Each row of a before or after table is a point. One or more steps were done to the points. Then noise was added and the rows were shuffled. The steps act on how far a point lies along the listed directions, d1 being the first. Name the steps. A step turns or swaps two directions, mirrors them in a line or flattens them onto one, adds a multiple of one to another, or multiplies one. Angles are multiples of 10 degrees, from the lower direction toward the higher: turns from -170 to 170, lines from 10 to 170 but not 90. Use the fewest steps. Two steps may share a direction if one is a turn and the other turns, adds or multiplies; they go together, in the order done. Otherwise the lowest direction goes first.
In the rows, 128 means zero.

Directions:
(1): [ 69 111]
(2): [145  69]
Before (13 x 2)
[[140 198]
 [124 170]
 [188  85]
 [127 208]
 [206 111]
 [162 171]
 [111 163]
 [150 198]
 [137 177]
 [167 114]
 [198 117]
 [178  98]
 [164 106]]
After (13 x 2)
[[208 125]
 [109  87]
 [178 116]
 [202 109]
 [112  48]
 [ 85  72]
 [ 97  77]
 [172  98]
 [167 142]
 [170 130]
 [111  54]
 [197 112]
 [102  97]]
Steps: turn d1 and d2 by -90 degrees

Directions:
(1): [123 145 201]
(2): [ 81  70 138]
(3): [ 69 173 113]
Before (12 x 3)
[[123 133 157]
 [109 131 173]
 [116 125 112]
 [ 90 185  91]
 [139 103  73]
 [ 91 151  74]
 [139 107  80]
 [136 125 135]
 [152  90 107]
 [101 202  65]
 [171 106 149]
 [197 130 159]]
After (12 x 3)
[[170  69  46]
 [130 145 186]
 [136 116  99]
 [ 57 157 173]
 [ 91 167 144]
 [132 110  13]
 [141  25  69]
 [134 154 223]
 [116 141 135]
 [116 153  54]
 [162  47 106]
 [132 112  19]]
Steps: multiply d1 by 2; turn d2 and d3 by -170 degrees

Directions:
(1): [158 164 200 117]
(2): [146 174 107 196]
(3): [207  97 110 123]
(4): [138 184  88  76]
Before (10 x 4)
[[149 126 169 129]
 [ 83 113 173 109]
 [113 106 172 130]
 [ 72 136 123  79]
 [166 166  23 156]
 [231 154  83 162]
 [ 96 126 158 116]
 [ 55  79 116 115]
 [186 112 156  96]
 [168 180 118 141]]
After (10 x 4)
[[ 67 145  57 119]
 [166 147 162 120]
 [179 139 126 155]
 [ 95 154 115  98]
 [218  60 202 194]
 [167  50 162 156]
 [ 83 152 103  96]
 [108 113 138 128]
 [ 78 193  56  66]
 [138 101 161 133]]
Steps: turn d1 and d2 by -50 degrees; multiply d2 by 0.4; add -1.5 times d3 to d4

Directions:
(1): [ 98 189 109 177 165 179]
(2): [184  86  60 154 160 137]
Before (12 x 6)
[[ 92 218  97 223 180 214]
 [130 112 141 103 103  98]
 [162  98 118  92 120  91]
 [188  62 122 120 128 104]
 [183  62 160  85 116  99]
 [160 122  85 113 121 128]
 [231  59  63 170 150 111]
 [127 143 115 149 153 159]
 [ 99 110 169 115 107  90]
 [165 106 107 136 138 130]
 [186  87 117  81 127  72]
 [155  77 178 110  79  86]]
After (12 x 6)
[[ 95 184 160 185 132 167]
 [121 135 165 110 107 118]
 [151  93 134 108 121 115]
 [ 85 210 171 109 134 123]
 [ 99 147 113 177 159 145]
 [225   6  96 103 100  74]
 [ 97 153 238  92  61  77]
 [104 166 122 146 135 142]
 [ 87 192 191 135 143 167]
 [ 93 184 150 116 129 130]
 [118 153 137  92  95 120]
 [ 86 169 198 124 113 132]]
Steps: turn d1 and d2 by 140 degrees

Directions:
(1): [103 194  74 124 206 134 113  98]
(2): [137 117 124  64 119 218 162  90]
Before (11 x 8)
[[111 100 162 135  66  88  93 153]
 [114 199  63 148 196 106  98 114]
 [152 106  82 140 165 101 146 116]
 [136 148 145 132 123 144 116 137]
 [144 137 116 105 139 138 132  94]
 [122 123 125  78 123 218 177 120]
 [123  72 162  52 112 242 168  71]
 [161  63 152  54  50 236 177 108]
 [135 126 135 177 120  96 102 163]
 [133  46 178 135  92  89 137 173]
 [120 124 140 151 118  87 105 137]]
After (11 x 8)
[[158 101 131  71  82 217 160 105]
 [134 150 143 134 128 141 113 132]
 [108 113 152 144  83  73  80 158]
 [132 101 154 131  90 112 118 136]
 [ 90 190  78 130 197 146 134 127]
 [143 145 113 109 141 133 129  94]
 [149  94 154 155  84 128 121 157]
 [ 71 191  85 146 247 107  92  78]
 [113  88 150 167 139  41 107 176]
 [168  83 100 117 134 128 162 113]
 [ 92 216  53 176 223  72  81 123]]
Steps: swap d1 and d2

Directions:
(1): [155 161  94 116  71 189 208 120 148]
(2): [197 148 170 140 167  85 156  92 195]
(3): [177  46 171  76 140 154 156 151  94]
(4): [174 159 136 158  86  70 140 205  86]
(5): [193 147  85 171 182 180  96 118  83]
Before (10 x 9)
[[170 162  93 153  87 115 141 174  87]
 [109 149  81 143  89 184 137 118 119]
 [131 102 126 139 170 123  83  98 145]
 [ 76 106 190 130 199  55 108  97 167]
 [114  93 169 123 190  81 119  78 165]
 [ 53 191  57 180  89 153 122 133  92]
 [112 163  56 147  95 210 124 111  94]
 [169 104 113 137 118 149 102 165  36]
 [104  80 148  57 129 142 103 121 136]
 [ 51 139 110 139 155  93  86  93 151]]
After (10 x 9)
[[202  64 173  99 178 170 188 102 120]
 [137 172 142 130 136  64  86 126 165]
 [225 130 134 124 141 176 177  91 143]
 [  7 112 157 118 149  79 109 106 159]
 [201 122 133 141 150 163 146 104 136]
 [ 97  84 161  89 167 106 136  81 175]
 [175  97 113 108 100 157 152 167  73]
 [ 94 125 125 120 101 117 134 103 182]
 [ 33 134 121 134 130  89 113  92 158]
 [181 144 140 125  55 104 184 165 108]]
Steps: mirror d1 and d5 in the line at 40 degrees; turn d2 and d4 by 140 degrees; turn d3 and d4 by 130 degrees

Directions:
(1): [112  84  79 168 223 126 123 116 132 103  59]
(2): [151 126 187 103 165  99  54 149 196  73 145]
(3): [159 140 141 238  97  68 119 161 147 159 113]
(4): [119 160  98 103 139 115 202 228 166 100 123]
Before (11 x 11)
[[143 128  91 204  89  99 153 131 127 159 115]
 [131 135 136 114  86 143 140 123 114 135 113]
 [130 124 113 176 138 102 165 209 159 123  77]
 [144 124 121 124 143 118 145 106 114 123 104]
 [135  99 116 155 179 162 108  72 117 121 118]
 [132 131 141 137  59 145 125  91  73 183 170]
 [107 151 137  77  57 119 155 123 115 143 176]
 [135 109  94 157 149 141 132  62  95 147  92]
 [148 129 152  57 149 150 119 112 124 110 161]
 [134  91 138 185 148 116  90 122 158 133 101]
 [137 162 180  52 124 140 119 185 175  72 165]]
After (11 x 11)
[[129 169 153  88  86 148 161 180 136 122 158]
 [137  93 113 167 184 154 109  81 122 115 107]
 [140 126 107 160 110 111 132 129 151 126 129]
 [148  99 116 151 170 125 100  72 119 125  88]
 [142 103 168 147  87 140  59  39  81 171 169]
 [118  85 119 164 155 136 113 117 143 134  94]
 [146 131 125 124 143 113 141 115 125 115 107]
 [139 131 148 112  93 136 113 115 118 123 114]
 [123 149 109 122 141 113 204 248 172 105  97]
 [151 129 144  97 134 137 129 103 108 136 149]
 [115 144 160  96  61 110 116  98 120 142 177]]
Steps: turn d1 and d4 by 20 degrees; multiply d4 by 1.6; multiply d2 by 0; multiply d3 by 0.4
